Every row gives one point. Each copy is the shape, with its points in the same order, turned, moved and blurred by noise. Some copies are also mirrored. Which?
(in the rows, 128 means zero)

Shape (6 x 3)
[[116 121 182]
 [ 98 123  95]
 [141 150 171]
 [176 173  97]
 [130 104 116]
 [ 97 153 177]]
Copy 1 (6 x 3)
[[108 130 187]
 [ 97 168 107]
 [146 130 173]
 [184 135  99]
 [101 128 116]
 [123 165 189]]
Copy 1 is: only turned
Copy 2 (6 x 3)
[[ 94 100 165]
 [ 97 143  94]
 [130 124 177]
 [190 171 135]
 [133 114 101]
 [ 92 129 180]]
Copy 2 is: only turned
Copy 3 (6 x 3)
[[127  77 106]
 [ 86 158  93]
 [160 111  85]
 [177 186  83]
 [112 150 119]
 [128  82  65]]
Copy 3 is: mirrored

Shape (9 x 4)
[[190 150 145 154]
 [150 183 109 131]
 [159 162 149 155]
 [182 152 132 160]
 [137 100  76 179]
 [164  74  72 162]
 [120 138 144 108]
 [135 113 151 103]
 [173  87 169 131]]
Copy 1 (9 x 4)
[[166 174 173 149]
 [184 121 140 140]
 [152 140 172 144]
 [165 164 164 159]
 [125 157  89 190]
 [127 198  76 178]
 [131 128 132  97]
 [120 156 131  91]
 [111 198 154 111]]
Copy 1 is: mirrored
Copy 2 (9 x 4)
[[130 149 151 191]
 [157 151 113 131]
 [124 170 148 158]
 [139 150 149 181]
 [174  90 184 128]
 [164  61 175 156]
 [100 125 128 113]
 [ 87 106 132 140]
 [ 75  99 153 173]]
Copy 2 is: mirrored

Shape (13 x 8)
[[134 125 180 132 121 125 148 137]
 [123 117 116 123 165 120 123 141]
 [102 118 116 119 129 138 123 136]
 [117 158 128 119 136 131 130 138]
 [117 114 128 129 117 124 124 103]
 [113 113 122 120 131 165 137 142]
 [106 124 129 116 141 123 151  95]
 [113 133 128 135 126 123 169 136]
 [140 126 114 123 137 143 136 117]
 [110 123 118 162 130 123 124 131]
 [106 111 119 131 133 121 127 143]
 [113 125 249 130 124 127 131  74]
 [123 116 143 114 116 119 122 135]]
Copy 1 (13 x 8)
[[140  84 167 136 105 117 130 137]
 [131 118 114 113 149 119 127 153]
 [114 123 113 117 111 138 122 149]
 [127 143 149 124 123 134 138 146]
 [117 117 120 131 109 112 111 113]
 [105  99 115 126 117 154 132 150]
 [102 121 130 110 124 107 137 114]
 [124 112 134 124 108 116 167 139]
 [118 118 122 132 136 138 135 119]
 [117 124 113 152 114 104 129 151]
 [125 118 110 124 111 118 127 154]
 [101  71 227 133  94  84  77 108]
 [141 112 130 119 104 125 110 135]]
Copy 1 is: only turned
Copy 2 (13 x 8)
[[134 134 177 127 127 141 150 106]
 [123 142 130 101 166 129 142 149]
 [ 98 137 127 125 136 134 144 147]
 [126 162 134 108 120 136 138 139]
 [109 128 124 134 130 114 129 120]
 [ 92 139 119 123 143 163 155 134]
 [103 151 121 120 132 109 148 100]
 [134 150 129 138 125 134 173 121]
 [118 136 110 115 140 145 133 114]
 [126 148 125 150 143 123 141 144]
 [117 133 129 129 144 121 150 148]
 [ 89 149 227 137 121 115 117  45]
 [110 117 153 119 121 120 143 133]]
Copy 2 is: only turned

Shape (17 x 11)
[[116  57 192 150  75  97 127 114 106 114  65]
 [122 141 123  78 160 118 109 125 153 175 160]
 [ 90  87 170 145  53 111 190  94 102 129 108]
 [162  94 111 122  75 171 143 109 143  78 144]
 [159  79 132 134  87 207 160 133 155 114 106]
 [ 91 124 186 127 134 129 120  82 142 117 107]
 [157 115 170 167  94 168 159 150 150 121 134]
 [117 181 145  92 134 161 125 125 111 118 147]
 [117 101 196 173 105 131 150  54 102 134  85]
 [160 150  96 154 107 182 128 139 122 109 167]
 [ 83 168  98 126 153 144  77 118 146 168 154]
 [ 96 178 143  98 152 138 110 107 123 183 134]
 [121 187 100 108 159 154 108 151 134 141 104]
 [110 121 157 176 105 129 195  90 149  95  78]
 [ 60 108 143 103 177 139 120 116  90 159 135]
 [177 164 136 175 148 125 189  68 108 118  91]
 [126 170 120 132 177 132 134 134 129 116 173]]
Copy 1 (17 x 11)
[[103 103 106 114  71 124 150   9 115  91 147]
 [113 125 126  91 152 140 149 142 191 162 118]
 [116 120 117  83  49 117 183  56  90  90 109]
 [161 125  42  85  73 119 143 134 140  78 142]
 [160 122  49 119  56 156 182 111 166  66 155]
 [ 80 150 131 124 103 142 135  77 153  84 109]
 [161 115 116 134  59 134 166 122 151  79 169]
 [127 187 118 121 110 160 128 157 131 133 116]
 [139 138 133 121 100 147 161  30 125  52 102]
 [184 114  79 132  96 147 124 174 139  97 123]
 [107 105 122 125 136 178 110 151 179 144  69]
 [119 160 151 118 134 180 137 123 172 156  80]
 [125 152  89 170 116 162 125 142 177 166  97]
 [122 144 107 149  53  90 177  76 134  63  91]
 [ 77 129 124 123 162 185 174 122 120 132  98]
 [195 167 114 160 121  90 162  80 137  85  84]
 [134 132 123 142 149 120 129 177 146 119 108]]
Copy 1 is: mirrored
Copy 2 (17 x 11)
[[122  69 166 164  98 166 126 117 113  31  99]
 [100 113 118  68 124  86  93 105 136 159 144]
 [152  56 129 130 105 166 185 121  84  61 138]
 [157 121 113 144 146 179  97  91 108  75 199]
 [203 121 123 130 135 188  91 101 143  89 169]
 [ 86 120 153 101  95 165 166 102 123  99 123]
 [199 126 168 131 119 156 133  91 136  93 158]
 [118 155 160  69 135 156 113 136  95 130 177]
 [140  95 154 131  94 195 170  76  77  72  88]
 [179 173 146 143 161 145 105 102  91 136 187]
 [ 99 160 103 116  96 112 122 130 121 194 143]
 [109 133 135  65 102 115 122 139 104 170 119]
 [120 196 138  82 133 124  94 151 123 138 131]
 [150 130 129 133 135 184 184  94 119  52 119]
 [ 83  83 146  96 144 162 126 144 122 176 107]
 [159 166 130 101 171 150 157  55  67  71  96]
 [109 155 147 104 173 107 134  98 115 154 160]]
Copy 2 is: only turned
Copy 3 (17 x 11)
[[118 100 225  83 113  98 109 104 101 135 116]
 [125 134  94 186 176  78 126 179 137 120 104]
 [ 72 116 183  93  86 102 149 129  87 155 152]
 [128 116 147 144  68 136 152 158  97  52 123]
 [109  68 174 170  86 158 167 141  99  81 103]
 [110 168 174 138 148  98 157 117 123 131  96]
 [121 105 195 176 118 160 159 154 107 103 149]
 [126 175 124 160 152 135 154 195  90 121  94]
 [114 139 186 116 126 114 160  67  84 155 132]
 [139 140 115 178 110 186 133 174 101  81 140]
 [107 176  89 191 159 133 102 157 154 130  93]
 [115 165 101 179 177 106 132 162 113 165  92]
 [149 144 101 167 161 157 137 193 142 143  70]
 [110 130 189 103  99 143 199 113 138 143 140]
 [ 68 142 109 121 206 109 120 142 112 129  88]
 [179 133 126 120 133 157 207 105 107 152 155]
 [138 168 105 155 182 146 152 184 137 100 139]]
Copy 3 is: mirrored
Copy 4 (17 x 11)
[[133  38 175 170 108 163 149  99 113 103 101]
 [109 151 113  77 152 123 115 116 169 182 137]
 [125  73 146 201  96 101 180  96 102 138 121]
 [167 114  66 115  84 115 168 105 119  94 100]
 [152  86  59 119 121 159 204 135 121 118 103]
 [102  81 125 149 168 123 139  92 145 116 141]
 [168  89  96 150 128 126 166 172 108 111 106]
 [ 89 150  78 122 159  99 116 113 108 138 105]
 [140  48 143 194 172 128 159  74 128 117 101]
 [162 150  49 131 117 123 120 145 125 126  86]
 [103 162  79 136 150 141  80 137 199 164 134]
 [ 74 139 116 133 183 121 109 117 163 185 112]
 [ 79 178  93 118 167 162 115 140 152 133  95]
 [150 114 134 193 154 125 194 115 124  86 128]
 [ 92 119 100 149 154 169 101  80 121 188 166]
 [179 164 136 169 199 118 168 101 106 105  70]
 [142 178  91 122 169 114  92 136 120 140 136]]
Copy 4 is: mirrored

Shape (16 x 12)
[[104 141 113 103 166 120 158 159 115 106 125 141]
 [103 107 127 107 124 162 159 119 137  97 111 130]
 [116 171 146 124 125 118 114 134 128  91 106  77]
 [104 139 153 157 145 131 157 159 102 110 142 144]
 [109  77 153 132 166 158 115 163 134 136 148 117]
 [204 165  84 119 128 172 156 134 132  97 103 150]
 [130 168 131 132 126 114  71  98 126  92 101 139]
 [108 144 126 114 128 111 125 154 107 136 166 105]
 [149 150 134 138 117 165 150  70 101 104 115 122]
 [109 166  53 153 156 126  86 106 178 130 115 130]
 [107   7 134 144 149  93 156 159 111  89 124 118]
 [125 103 136 115 162 165 150 135 103 208 109 147]
 [102  42 134 140 139 123 114 120 129  92 152 125]
 [197 169 131 139 169 102 152  82 158 106 110 138]
 [127 161 149 100 167 105 129 154 117 116 168 141]
 [109 114 117 120  48 166 148 158 165 100 126 153]]
Copy 1 (16 x 12)
[[106 115 111  92 132  95 158 130  99 132 133 112]
 [136  86 104  90 115 115 133 117 153 124  85 120]
 [128 118 152 126  81 139 172 150 113 101  91 121]
 [ 89 115 112 101 112 112 136 163 125 151 122 169]
 [ 98  73  94 142 148 165 112 129 121 133 124 139]
 [180 138 138  98 144  60 120 130 141  62 132 143]
 [132 143 170 111  56 127 102 139 107 102 115  99]
 [118 136 125 124 117 156 174 136 126 142 145 127]
 [148 132 135 107  71 100 121 101 154 107  91 162]
 [123 121 110 102  57 123 126 127 124  51 184  81]
 [125  20  96 166 126 103 121 158 145 204 132 112]
 [122 150  30 138 140 134 103 104 121 125 110 138]
 [119  47 127 134 105 146 105 120 145 175 139 114]
 [ 99 152 156 161  97  54 113 116 153  67 124 111]
 [ 86 145 149 111 142 119 149 128 102 135 136 127]
 [157  97 120  57 132 150 129 173 193 121 109 117]]
Copy 1 is: only turned
Copy 2 (16 x 12)
[[152 190 130 137 161 125 136 141 125 108 157 135]
 [110 149 133 105 155 117 132 137 150 115 124 163]
 [114 155 106 137 152 138 119  74 142 110 122  90]
 [133 170 143 147 150 181 109 138 127 116 147 138]
 [150 106 164 112 146 147 121 141 143  56 144 138]
 [186 176  85 141 128 113 132 119 141 138  62 179]
 [112 163  95 120 115 116  92 121 116 111  88  73]
 [133 134 116 163 132 140 143 116 112  94 171 116]
 [106 168 103 107  91 135  94 103 140 134 108 167]
 [148 152  73 116  99 119 165 166 161 114 107  60]
 [114 145 220  81 161 165 181 131  90  71 126 155]
 [194 116 129  78 122 137 103 143 123 111 185 162]
 [ 89 126 183 102 121 145 153 146 110  63 121 135]
 [179 201 146 133  79 108 119  96 151 145  85 118]
 [157 171 138 181 134 116 106 125 118  94 162 111]
 [100  87 125 147 178 128 149 154 132 161  93 161]]
Copy 2 is: mirrored

Shape (15 x 12)
[[117 134 127 103  74 131 127 121 143  63 116 147]
 [ 90 215 164  81 118  97  84 117 111 133 120 126]
 [118 181  94 142  94 161 122 101 150 136  85  99]
 [ 96 159 174 179  75  97 149 127 156 147 152  86]
 [105 108 117 157 150 178 177 186 110 139 158  96]
 [ 87 125 141 178 135 101  94 143 105 111 134 200]
 [144 131  80  83 178 137 137  84 109 142 178 161]
 [113 149 114 157 142 123 163 139 128 210 114 114]
 [ 91 115 193  97  99 154 143  85  67 110 163 121]
 [ 66  96 124 100 155  67 118 126 104 156 112 114]
 [196 166 135 143 115  95 122 123 117  68 106 197]
 [171  97 131 159  89 164 147 168 162 160 144 110]
 [137 139 147 128 190 157 127 152 174 113  57  95]
 [ 75 108 145 126  33  79 166 124 183 161 141 146]
 [188 107 117 123 151 121 118 135 151  95 109 133]]
Copy 1 (15 x 12)
[[141  98 124 132 101 135  93 131  72  91 126 134]
 [ 81 163 121  55 142  92  72 110 109 117 119 145]
 [ 99 170 114 135 117 174 108 120 104 130  75 114]
 [ 82 111 173  88  88 103 131 132 158 138  88  81]
 [ 76  99 141 142 131 170 186 171 126 191 164 121]
 [ 99  77 153 166 161  90  78  92 124 160 136 146]
 [112 137  73 158 199 116 187 124 114  95 145 165]
 [ 82 159 143 132 133 126 178 111 152 191  97 144]
 [ 91  70 158  59 172 148 147 115 103  81 147 132]
 [122 123 118  99 143 102 147  46 129 171 168 128]
 [152 146 186 173 151  88  82 150  81  90 117 179]
 [148  99 148 143 113 165 167 187 155 165  86 134]
 [132 192 146 140 105 193  99 134 162 150 168 162]
 [121  61 135 100  49  93 155  82 130 131  70 131]
 [180 146 137 167 137 139 126 150 126 121 149 147]]
Copy 1 is: mirrored
Copy 2 (15 x 12)
[[124 159 151  57 105 102 155 135 174 118 122 131]
 [ 51 183 120 101 157  71 133 160 124 159  84 166]
 [ 74 153 122 114 127 101 127  72 171 132  93  86]
 [ 89 192 171 191 116  88 145 143 152 148 150 103]
 [100  86 174 163 128 167 149 145 111  85 123  89]
 [128 125 113 151 131 102 128 160 160  77 140 205]
 [144 143  93  84 176 145 128 109  68 100 131 135]
 [111 109 113 194 141 116 143 105 103 154 113 106]
 [ 77 142 212  93 167 113 158 125 113 126 177 165]
 [ 84 105  92 130 119  77 168 163  79 134 165 143]
 [197 162 152  86 118  66 113 126 154  98  69 172]
 [147 104 172 150  99 151  94 126 153 147 143  78]
 [111  76 137 112 165  64 122 153 151 108  85  54]
 [132 173 128 151  91 128 181 145 182 200 187 123]
 [167 112 125  84 115  81  94 137 131 105 119  98]]
Copy 2 is: only turned

Shape (18 x 12)
[[108 165 138 161 120 140  98 166 112 121 150 158]
 [113  89 147 134 122 135 118 137  88 111  94  97]
 [157 131 108  80 115  88 126 160  93 108  89 102]
 [123 128 119 106  97 109 132 157 164 119  66 147]
 [174 153 139 139  99 124 136 134 103 135 146 126]
 [143 109  80  98 143 104 132 137  79 144 145 154]
 [115 159 125  97 132 145 174 114 133  97 116 237]
 [121 163 214 106 143 180 137 135 142  95 141 119]
 [118 126 127  93 151 154 108  98 101 114 231  45]
 [153 133 100  83  67 150 107 136  99  71  79 101]
 [110 131 102 141 123 123 195 137  72  89 173  97]
 [134 115 136  24  98 104 109  80 132  97 106 124]
 [ 97  92 109  92 119 164 167 157 124 127 175 157]
 [108 118  75 113 155 156  96 127 126 129 137  85]
 [ 74 126 167 150 115 179 173 104 121 131 131  86]
 [157 119 171 171 152 105 175 131 139  93 212 187]
 [121 117 129 126 151  90 113 143 114 157 153 116]
 [158 156 135 165 185 164 156 122 123 142 191 164]]
Copy 1 (18 x 12)
[[120 132 159 182 154 143 110 150 155 169 128 130]
 [119 109 163 124 161 118 124 110  87 115 120  92]
 [149 137 124 109 136 104 113 176  57 119 139 126]
 [123 148  99 129 125 119 104 146  98 127  65 140]
 [161 143 162 146  96 132 144 144 117 154 147 124]
 [151 114 107 110 137  99 109 130 115 162 185 147]
 [131 144  93 130 150 182 135 106 131 171 106 223]
 [156 134 184 115 172 199 172 151 146 148  81 122]
 [163 141 199  64 158 152 126 150 187 117 205  78]
 [144 140 128 125 121 174  80 149  55  81 134 114]
 [ 83 137 165 107 131 132 168 142 129 113 201 143]
 [193 159 142  50 139 143  76 126  90 108 105 155]
 [102  79 118  86 126 155 124 133 168 144 144 151]
 [132 145 111 103 169 134  95 132 151 124 164  69]
 [ 82 144 182  94 140 166 167  93 142 142 112  88]
 [157 118 166 159 131 112 199 122 202 139 137 199]
 [144 130 150 113 153  78 123 142 146 165 143 110]
 [160 136 125 156 148 151 195 118 193 186 167 132]]
Copy 1 is: only turned
Copy 2 (18 x 12)
[[115 146 155 164 169 145 118 187 111 101 108 136]
 [147 100 171 124 139 153 139  78 108  97 117 144]
 [150 127 111  72 172 136 125  94  98 105  78 137]
 [119 103 113  92 118 124  99 134 120 122  81 181]
 [158 157 112 144 150 139 156 134 105 143 103 130]
 [139 141 123  96 178 120 142 133  43 126 145 148]
 [102 179 102 122 142 108 127 158 121 106 146 249]
 [143 149 133 134 127 179 159 145 202  85 134 166]
 [117 127 107 131 170 180 197 114 130 105 199  51]
 [138 107  69 121 145 167 107  75 102  63  77 150]
 [110 173 131 132 129  93 182 110  86  83 131 100]
 [113  86  68  79 173 150 143  64 130 129 139 186]
 [114 107 115 118 111 135 186 176  78  80 164 162]
 [117 116 121 101 140 169  97 127  88  89 177  91]
 [104 146 171 156  69 163 158 112 142 106 155 133]
 [154 157 141 162 161  50 187 183 136 137 154 166]
 [130 122 158  93 172 135 147 147 103 147 135 124]
 [155 200 129 150 144 123 151 194 117 135 188 131]]
Copy 2 is: mirrored
Copy 3 (18 x 12)
[[121 154 184 159 111 122 134 154 102 133 160 140]
 [126  77 138 137 117 167 169 105 103 136 132 125]
 [144  86 133  87 133 138 142 146  82 104 102  75]
 [144 113 163 126 132 138 155 155 112 101  57 139]
 [164 128 177  98  88 116 123 114 118 133 139 111]
 [149 107 107  89 138  83 137 140  80 133 147 136]
 [140 175 192 105 164  76 179 117  77  70 110 189]
 [108 124 226 109 128 163 165 118 156  76 176 141]
 [ 72 121 106  74 121 150 102 105 175 121 224 120]
 [123 105 139  98  98 184 109 110  61  79  91 109]
 [123 155  94 106  86 109 182 102 120 102 176  97]
 [ 85  82 158  52 169 138 116  92 111  91  77 123]
 [108 116 116  96 101  95 169 154 126  86 154 193]
 [122 121  93 115 154 171 116 146 131 119 157 147]
 [110 143 154 109  98 180 204  91 166 140 149 162]
 [154 137 189 148 111  31 153  95 172  87 178 140]
 [130 106 139 123 143 105 145 152 145 154 151 118]
 [185 166 173 122 135  90 144 122 148 123 210 162]]
Copy 3 is: only turned
Copy 4 (18 x 12)
[[ 89 143 168 158 106 159  83 112 119 122 146 137]
 [135  87 149 160 104 105 123 138 117 134  95 105]
 [129 135  84 143 106  97 102 159  88 105 100 117]
 [108 145 104 151 105 111 104 157 149 112  73 175]
 [148 161 139 142  65 114 107 120  95 113 138 142]
 [127  90  84 120 103 130 100 113  59 104 132 160]
 [ 89 143 143 122 120 151 142  78 119  30 111 197]
 [129 177 190  87 145 125 141 116 145  95 118  98]
 [132 118 118  65 104  83 149  97  99 165 210  74]
 [120 115  83 157  67 127 103 151 150  80  88  80]
 [ 95 117 120 162 106 114 187 128  57 108 169 101]
 [121 105  96  85 101  48  96 129 151  76  98 133]
 [ 92  91 122  89  94 165 178 131  91 115 145 159]
 [113  95  84 118 124 132 128 104 124 172 135 109]
 [100 130 182 138 107 101 203  78 128 159 115 113]
 [158 156 183 121 133 136 154 131  94  74 215 194]
 [134 124 128 125 128 102  98 123  72 164 139 155]
 [161 165 154 117 135 174 149  66  91 115 186 168]]
Copy 4 is: only turned

Shape (15 x 12)
[[125 129 133 153 130 130 124 158 147 141 119 118]
 [112 137 123 135 130 105 116 108 110 112 127 107]
 [109 117 116 115 130 106 116 117 138 133 135 122]
 [100 147 122 107 145 133 129 111 135 131 112 110]
 [142 144 121 117 146 103 185 109 141 119 125 111]
 [138 133 137 109 136 129 121 144 104 137 113 117]
 [117 141 123 105 142 105 121 123 110 152 124 110]
 [117 142 118 109 130 122 133 163 143 119 129 118]
 [107 150 120 112 136 128 115 116 139 127 152 135]
 [117 134 117 118  87 120 123 111 102 147 126 106]
 [110 114 143 110 127 116 136 120 144 118 128 160]
 [105 133 158 116 147 122 134 108 104 147 149 125]
 [184 140 150 113 121 119 157 112 151 148 125 160]
 [110 137 249 116 130  99 122 118 139 139 121 117]
 [102 145 146 149 131  99 121 157 138 141 115 163]]
Copy 1 (15 x 12)
[[117 136 113 155 118 119 108 129 163 130 131 100]
 [123 127 103 154 154 112 120  96 114 112 130 127]
 [112 114  98 124 138 113 119 114 122 117 153 116]
 [ 89 143 112 124 141 109 139 106 128 111 128 115]
 [145 133  82 113 136 131 165 113 141 116  98 128]
 [117 131 141 142 150 130 127 137 122 124 121 104]
 [116 131 111 127 161 105 132 129 108 123 128  97]
 [115 148 107 127 152 143 123 131 154 118 144 112]
 [113 133 119 104 152 104 112 102 139 120 147 128]
 [134 151 117 137 126 122 117 109  83 123 144 109]
 [119 112 119 115 120 114 126 134 144  96 149 146]
 [134 122 140 128 146  81 147 113 124 112 138 112]
 [156 118 124  86 104 125 116 145 141 113  86 120]
 [144 121 154 145 123  70 135 130 152  25 123  85]
 [123 141 108 147 134  87  98 162 161 111 139 130]]
Copy 1 is: only turned
Copy 2 (15 x 12)
[[135 125 132 136 129 132  97 147 122 149 118 103]
 [108 129 123 136  96 119 118 115 135 109 137 127]
 [135 124 110 130 110 126 121 138 129 126 143 149]
 [114 124 140 130  97 133 144 140 109 138 129 143]
 [135 152 113 128 112 109 179 148 128 113 114 107]
 [112 145 141 107 140 130 114 124 121 129 123 131]
 [115 150 131 121 115 106 119 135 118 126 127 155]
 [115 145 118 125 125 152 122 163 121 137 134 121]
 [123 134 137 151 112 138 136 141 143 137 150 152]
 [ 96 136 104 122 114 106 119 103 135 155 133 144]
 [137 105 120 129 144 128 143 146 127 125 164 132]
 [130 145 154 133 121  96 134 121 119 129 165 136]
 [149 129 134 115 173 102 166 144 168 138 112 122]
 [123 103 184  77 121  65 119 161 138 132 188  95]
 [115 110 135 157 154 109  99 170 124 127 143 118]]
Copy 2 is: mirrored
Copy 3 (15 x 12)
[[133 114 122 132 128 131 148 150 130 128 110  89]
 [ 89 131 139 134 114 130 109 140 135  95 124 127]
 [109 129 111 136 126 117 129 141 132 122 135 140]
 [114 139 135 121 153 114 115 124 122 118 150 115]
 [136 147 117 112 136  99 132 108 159  68 122 126]
 [136  93 152 127 132 130 129 127 127 111 125 124]
 [121 115 143 112 141 118 108 136 141 120 130 145]
 [159 136 130 139 130 129 136 160 128 104 134 123]
 [120 153 128 143 141 143 122 132 139 128 141 140]
 [115 126 156 117  93 114 116 133 129 142 132 143]
 [124 133 126 177 142 105 148 124 137 124 127 140]
 [ 97 123 160 136 148 130 126 124 168 125 135 130]
 [166 117 111 147 120 124 136  71 171 119 107 128]
 [122  86 154 191 148  91 102 122 201 137 146  70]
 [137 127 129 164 147 120 126 156 137 147  83 113]]
Copy 3 is: mirrored
